Each row is a point. Before rounding, the points of a table are all equally far from one centre. They may lie mostly on one side of it. Write the centre, to within rounding.
(in the rows, 128 means zero)

Points:
[[120  58]
 [109  62]
 [136  58]
 [ 80 101]
 [167  75]
 [102  65]
 [ 83 123]]
Centre: [129 107]

Points (14 x 9):
[[118 124  78 182 105 128 161 128  98]
 [ 99 117 120 190 161 101 148 109  28]
 [106 152  90 134 104 139 144  78  72]
 [170 143  99 226 132 105 118  79  95]
 [ 88 125  72 147 122 143 150  92 116]
 [133 118  88 186 115 148 158  58  93]
 [123 144  83 185 111 125 166  71 100]
 [132 120 121 152 136 111 109 103   7]
 [135 121  72 138 176 131  74 113  56]
 [101 177 114 194 129 109 147  69  82]
 [161 157  71 137 116 104 151 108  91]
 [116  97  52 167 153 136 108  68  85]
 [168 101  74 206 144 110 145 119  87]
 [171 102 113 178 103  60 134  96 131]]
Centre: [132 118 129 156 149 110 116  99  98]

Points (25 x 20):
[[158 122 130 165 140 148 114 106  57 155  70 177 147 125 216 135 229 123
  162  66]
 [212 115 165 182 130 124  89 101 111 138 101 203 107 140 201 103 198 149
   94  86]
 [197  93 149 175 165 147  82 118 118 167 101 194 134 110 174 136 171 133
  126  78]
 [193 112 172 149 154 127  95  81  83 153  70 199 146 111 184 127 202 147
  131  70]
 [193 109 173 171 148  91 117 109  81 165  44 215 124 148 201  99 176 139
  133  99]
 [168 146 168 160 143 163  99  99  98 148  58 159 152 137 240  97 231 102
  161  86]
 [230 118 128 159 130 135  50 125 107 128 121 168  71 158 174 120 159 137
  109  96]
 [139 107 170 182 153 144  74  63 108 151  57 226  87 181 204  89 211  71
  113 119]
 [169 153 144 200 146 110 110 113 118 169  57 196 122 106 211 117 214 133
  124  83]
 [203 116 134 148 148 139  88 116 131 138  86 195 111 121 202  95 244 128
  119  88]
 [189 125 138 149 143 146 108 116 114 130  71 173  74 132 218 111 228 188
  124 117]
 [184 114 181 149 164 139  70  96  78 182  60 168 104 119 173  95 230  96
  144  79]
 [196 121 141 182 162 115  76  84 120 150  88 187 131 135 232 104 212 148
  136  84]
 [159 119 137 150 155 173  96 114 104 182  75 189 167 139 186 140 205 164
  144  79]
 [186 158 152 127 121 120 119  95 112 184  84 160  83 113 232 152 241 141
  107  94]
 [212 113 135 164 154 161  83 115 117 128  59 177 118 147 229 128 231 127
  123 105]
 [195 146 153 189 174 152 105 114  91 154  90 187 121 100 159 111 210 131
  129  91]
 [191 153 177 132 118 162  88  85  78 168  81 180 119 148 232  95 244 113
   89 112]
 [226 127 134 165 151 118  96  98  66 144  80 196 134 136 223  98 208 137
  127 107]
 [197 109 196 135  86 129 105 107 107 127  86 186 129 152 207 108 229 139
  106  96]
 [177 138 144 177 167 127  61  92  70 124 120 180 127 106 207 109 215  86
   99  88]
 [205 125 163 185 144 128  75 126 107 175  61 148 159 115 202 108 181 113
  136  84]
 [204 142 194 146 169 154  66  90 115 165  77 207 129 144 207 112 195 120
  120  96]
 [212 119 144 152 138 109  84 143 116 148  62 192 107  98 232 112 193 104
  117 114]
 [177  93 134 162 155 169  63  85 116 119  74 194 119  99 187 107 165 141
   90  89]]
Centre: [140 133 132 135 125 127 102  87 104 152  90 152 109 154 179 120 171 106
 127 136]

Points (31 x 24):
[[ 63 164 130  70 131  83 113 132 145  87 108 209 162 161 147 181 103 115
  136 107 124 130 127 106]
 [ 83 186 133 108 149  53 101 125 135  53 120 175 169 148 123 141  97 110
  164 110  83 113 110  93]
 [113 161 124  67 157  30 194 150 127  62 109 207 181 150 157 161 105 116
  157 126 111  79 139 115]
 [ 96 152 118  85 143  59 136 121 121  96 102 212 194 157 128 147  89  83
  131 103 119  79 152  93]
 [ 84 139 122  88 110  76  99 177 100  62 121 183 167 197 132 127 102 101
  140 123 130  87 134  92]
 [ 71 154 126 128 120  67 130 138 105 108  68 198 171 147 126 158 105  89
  160 125 124  89 102 112]
 [ 50 163 125 127 149  79 138 140 106  98 134 159 180 155 137 120  70 132
  181 120 146 119 150 138]
 [ 73 121 137 101 177  77 151 133 107 117 100 238 191 133 130 155  97 100
  146 181 127 111 122  89]
 [ 65 109 135  81 138  74 113 141 134  69  97 196 180 175  76 168 136 115
  158 142 151 125 127  84]
 [ 88 138 153 131 139  45 171 116 150  70 111 219 157 164 135 117 106 114
  165 100 154 124 161 150]
 [ 98 122 144  96 163  95 128 120 145  77 127 249 195 157 131 164  87 129
  147 123 109 106 163 103]
 [ 82 176 148  62 161  74 167 129 106  66  79 206 173 147 159 140  99 118
  124 135 117 144 110  85]
 [ 89 143 108 107 134  67 114 145 145  85  95 178 166 147 126 107  85 105
  175 120  86 130 157 102]
 [ 57 125 116  63 157  87 177 152 109 101  77 177 155 143 140 153 106 106
  158 125 127  79 138  98]
 [ 87 141 124 134 148  68 123 126 126 100  61 195 151 160 138 124  87 129
  174 109 117 135 133 121]
 [ 59 162 157  97 127  60 169 141 121 100 142 209 175 184 147 166  59 101
  140 148 151 109 111 143]
 [ 79 117  95 112 169  52 151 124 127  86 114 181 176 164  98 100  88 110
  140  91 110 110 161  87]
 [ 85 150  98 108 127 104 148 111 138  88  81 218 154 167 134 164 142 118
  144 109 105  91 117 105]
 [ 77 148 107 103 174  64 145 147 125  90 102 202 168 137 142 106  78  93
  159 141 133  80 161 120]
 [ 64 171 155 133 165  78 169 156  98  82 138 193 119 142 117 101  77 100
  162  96 151 105 137 102]
 [ 72 137 135  94 142  65 131 120  83  41 112 197 180 139 163 139  98  94
  141 120 133 116 166 151]
 [ 91 145  88 115 145  98 121 159 125  91  85 190 173 136 138 167 102 127
  143 116 120  77 136  72]
 [ 74 169 109  96 131  80 132 126 130  63 125 195 186 162 129 135  82  76
  137 142  83  82 109 101]
 [ 84 180 104  78 109 102 156 146 143  86 125 189 170 138 147 147  96 101
  124  91 156 102 158 102]
 [ 61 148 161 131 159  77 141 170 111  75  99 146 192 171 125 114  87  99
  137 127 131 119 175  93]
 [ 63 151 111 117 149  89 143 155 124  88 121 187 161 124 139 122  99  95
  184  77 130  86 139 132]
 [ 58 154 151 101 159  60 146 155 129  85  97 181 179 166 108 164  91 119
  101  63 110  82 114 124]
 [ 71 175 120 112 168  97 185 136 149  76 130 185 168 134  99 154  46 126
  155 112 151 107 140  96]
 [ 90 172  83  74 161  75 140 126  73  70  92 201 166 146 138 145 104 101
  127  93 109 124 132 123]
 [ 93 165 111  88 174  56 153 125  72 105  97 188 168 162  90 159  60 118
  134 106 121  84 131  99]
 [111 160 113 131 138  64 151 143 100 102 141 219 176 200 132 136  78 118
  143 121  86  76 142 101]]
Centre: [141 125 146 108 155  90 157 148 119  91 145 159 153 139 109 144 121 117
 120 138 126 125 110 136]

Points, 31 rows:
[[126 157  97 119 158 103 179 114 169  70 143 124 105  69  86  81  94 124
  165 115 124 171  89 160]
 [130 227 131 124 134 159 177 147 116  82 107 164  65  97 136 163 124 143
   76 107  84 119 148 176]
 [154 175  89 131 101 124 227  60 196  47 124 186  80 162 122  56 144 151
  145 151 151 200 120  91]
 [ 94 182 114  99 124 161 123  94 163  67 105 133 111 129  85 139  99 181
  148 138 177 185 150  86]
 [ 98 187 179  77 164 130 213 125 154  50 112 212  62 151 118 138 144 135
   71 149 111 161  82  80]
 [105 216 157 125 146 158 215 158 178  91 110 122  60 176  93 116 116 159
  130 145 108 178 133 169]
 [ 25 174 147 115 116  75 175 166 184  30  48 144  92 102 124 105 146 201
  108 130 119 179 130 106]
 [ 99 180  42 138 135 148 178 118 111  67 113 203  53 146  78  58 129 146
  111 156 119 138  83 163]
 [ 97 186 149 153  91 138 141  78 194  76 169 146  97  97 119 131 120 191
  146 139 106 157  87 117]
 [ 96 210 137 158 116  95 141 138 156  69 102 140 114 175  36  62 171 158
  100 136 144 162 104 101]
 [ 77 195  76 148 147 120 205 145 114  51 131 166  85 149  92 122  96 170
  152 128 111 224 123 124]
 [ 84 164 122 132  84 127 202 171 146  69 130 190  54 101  93 100 113 169
  120 148 168 171 115 158]
 [142 173 144 107  99 147 188 133 194  45 125 151  64 126  82 159 135 160
  113  59 125 126  80 142]
 [ 99 157 121 161 116 159 171  95 145  39 117 184  37 138 117  97 177 217
   75 168 183 203 121 104]
 [  7 150  92 116 149 157 185 134 179  41  77 180  88 112 130 130 184  93
  130 137 173 185 127 116]
 [ 87 199  90 143 111 139 175 122 136  57  89 143 111 137  62 109 137 148
   69 114 218 200 156  81]
 [117 184  72  92 116 170 216 189 165  75 115 210 154 119 117  86 155 172
  165 100  97 149 115 120]
 [101 176  99  92 139 194 170  90 168  58 142 151  56  74 130 146 120 144
   91 153 141 224 118 126]
 [121 123  79  53 131 144 185 159 209  61 110 120  55 158 107 107  83 119
   57  89 122 199 118 126]
 [ 79 184 106  92 100 183 172  88 201  49 104 145  56 119 107  83 102 206
  111 114 158 194  95 141]
 [139 187  82  93  83 172 204 117 153  44 102 178  91 101  84  89  82 158
  116 169 139 152 105 108]
 [131 201 102  71 137 186 213 150 165  60 105 168  39 123  73  94 168 160
  124 113 152 151 109 111]
 [ 68 217  98 137 113 175 201 136 151  24  70 174  64 157 105 117 118 187
   88 102 157 215  90 146]
 [ 90 160 121 116 113 145 172 135 173  54  45 188  52 111  86 122  90 139
  129 147 180 175  94 125]
 [ 97 185 121  99  98 156 144 141 233  61 148 138  89 134  89  94 167 195
   93  83 164 203 101 112]
 [102 156  67 119 139 165 240 145 149  39 122 120  73 104 102 114 106 126
  136 155 157 213 156 105]
 [126 208 103  62  75 143 158 118 164  68 108 183  41 116 126 136 123 196
   69 101 110 154 145  97]
 [ 71 195  81 151 119 166 180 106 123  45  90 157  37 142 117  99  83 155
  139 163 153 155 151  76]
 [ 82 179 104 140 151 151 215  79 186  55  93 152  94 106  98  93  59 182
  152 155 107 155  93 140]
 [ 96 172 122 105 127 149 201 166 197  32 117 186  35 124  83  75 152 146
   91 125 141 144 168 120]
 [ 95 185 110  93 134 164 152 106 157  47 125 138  77 129  84  85  61 133
  155 109 142 135 114 117]]
Centre: [111 153  94 135 139 130 179 125 158  83  93 135 111 143 165 104 152 152
  87 121 128 151 106 112]

Points (31 x 24):
[[203  90 166  89 134  83  83  96  96  61 188 153 137 163 144 147 121  52
  170 103 180 156 137  37]
 [186 141 138 107 163  40  94  66 107  54 112 173 124 126 212 172 101 139
  163 116 146 184 162  23]
 [170 107 137 129 186  83 110  93  19  90 121 169 162 118 153 202 104  91
  151 138 169 141 138  83]
 [142 120 144 132 185  96  91  68 118  38 194 127 138 110 116 144  51  85
  139 182 158 160 126  50]
 [170 135 127 118 154 108 101  79  71  82 132 169 217 143 198 212  73  99
  162 144 177 141 105  62]
 [154 102 129 104 132  51  46 168  58  72 131 156 133 164 153 129 108  88
  127 169 139 162 118  75]
 [189 154 174 105 231  86  57 149  48  85 145 136 139 157 156 202 100 117
  152 114 167 174 111  45]
 [152 127 190 104 183  70 115  93  98  29 162 131 138 169 162 209  62  93
  124 146 130 134 147  44]
 [174 133 154  80 202  64  47 100  68  80 126 155 156 148 127 172  88  87
  161 221 189 135 101  81]
 [159 135 179 111 164  70 130  60  87  77 115 131 181 146 165 145  83 106
  112 121 170 164 118  15]
 [180 120 164 142 163  82  68 138  68  44 105 161 148  94 172 150  47 129
  159 155 188 201 146  98]
 [177 113 132  67 156  66 106 129 101  81 171 153 159 188 115 183 105 120
  211 140 157 204 150  44]
 [194 123 191 127 186  88 100  90  36  65 123 131 111 147 146 183  87  44
  169 126 144 161 116 121]
 [175  80 176 148 167  64  75  54  69  95 138 194  91  98 142 179 135  90
  140 146 141 146 104  62]
 [154  91 157 101 177  78 102  75  50  38 102 194 147 182 181 132  73 136
  117 146 124 159 122  60]
 [188 160 162  34 151  32  66 160  48  87 141 161 124 118 170 162  96 110
  175 186 134 138 118  55]
 [143 156 145 146 200  71  93  80  35  86 150 125 161 143 150 166  74  69
  149 114 182 144 123  96]
 [120 147 174 131 195  85  88  95  89  94 132 203 153 130 154 198 114  78
  160 162 190 120 169  78]
 [134 121 126 131 138  34  95  90 104  74  84 182 142 128 181 147 128 129
  174 161 185 172  87  67]
 [149 144 166 115 174  83  70  98  32  96 151 134 166 158 179 198  86  98
  125 198 135 186 127  64]
 [163 116 125  98 152  78  86 126  87  83 109 158 186 161 153 175  92  53
  154 159 148 154  80  40]
 [179 141 156 100 155  28  95 125  56  63 187 126 176 147 190 171 106 167
  164 137 173 115 145  79]
 [146  88 152  77 140  76  65  99  33 111 131 142 118 147 162 221 100  98
  176 157 169 206 110  67]
 [183  97 136 157 214  94  59 112  71 113 153 129 178 112 145 183  70 127
  163 138 153 157 139  38]
 [146 169 191 115 191  85  76 124  71 128 142 139 141 154 215 148 104 102
  179 159 180 238  98  98]
 [184 141  88 121 180 114  90  67  80  56 164 140 100 114 170 205 118  80
  203 121 124 167 154  92]
 [162 127 152 106 176 116  75 137  56 126 116 107 146 135 134 196 102 105
  183 151 105 190 122  19]
 [170  82 146  69 192  64 116 103  51  68 158 179 132 141 171 203 111 122
  128 187 173 152 124 131]
 [153 103 124  80 147  90  97 131  87  52 160 119 103 159 167 226  94  96
  115 161 136 174 138  45]
 [192 157 147  75 141  77  62  86  42  82 113 133 115 188 183 192  94  66
  173 131 171 128 123  35]
 [155 105 156 100 174 100 115 113  84  41 135 160 165 114 197 170  95  95
  225 161 169 187 104 137]]
Centre: [171 143 159  91 151 113  86  97 113 109 150 159 112 140 158 147  81 138
 160 136 144 144 114  95]
